Each point is reached from the start by the listed moves, each made once or not at all, plus a little noise. Is the number of moves made odd or even? Then give how often each move was made.
(in the rows, 128 means zero)

Moves:
(1): [189 135 122 140]
(2): [107 189 141 167]
Start: [162 150 125 136]
Points:
[211 216 135 182] -> even (1, 1)
[139 206 139 174] -> odd (0, 1)
[218 151 122 147] -> odd (1, 0)
[166 147 123 136] -> even (0, 0)

Moves:
(1): [185 132 131 120 142 133 126 128 108 130 134]
(2): [125 203 116 136 118 149 112 129 127 113 105]
(3): [122 143 173 116 118 145 127 137 128 116 138]
(4): [143 135 136 187 107 153 142 114 135 121 134]
(5): [113 120 137 142 200 138 131 159 123 123 102]
(6): [126 120 114 127 111 180 119 138 137 124 127]
(7): [123 148 117 114 117 136 194 125 103 149 128]
(8): [131 133 120 137 106 108 132 179 146 130 134]
(9): [150 126 119 123 144 123 145 117 188 138 134]
(10): [124 154 143 148 128 152 109 140 130 206 128]
(11): [121 130 108 135 154 126 124 127 128 114 184]
Start: [120 141 107 149 137 108 147 110 113 128 104]
Points:
[188 249  52 141 144 116 216 150 137 142 151] -> even (1, 1, 0, 0, 0, 0, 1, 1, 1, 0, 1)
[129 244 116 126 129 147 215 107 144 131  97] -> even (0, 1, 1, 0, 0, 0, 1, 0, 1, 0, 0)
[176 237  76 195  93 219 203 100  89 126  93] -> odd (1, 1, 0, 1, 0, 1, 1, 0, 0, 0, 0)
[169 221  46 161 201 177 216 188 151 129 126] -> even (1, 1, 0, 0, 1, 1, 1, 1, 1, 0, 1)
[ 92 143  93 149 181 173 214 146  94 143  81] -> odd (0, 0, 0, 0, 1, 1, 1, 0, 0, 0, 0)
[132 198  69 169 150 112 210 157 165 228 167] -> odd (0, 0, 0, 0, 0, 0, 1, 1, 1, 1, 1)
[215 177  99 231 109 195 152 159 185 216 128] -> even (1, 0, 0, 1, 0, 1, 0, 1, 1, 1, 0)
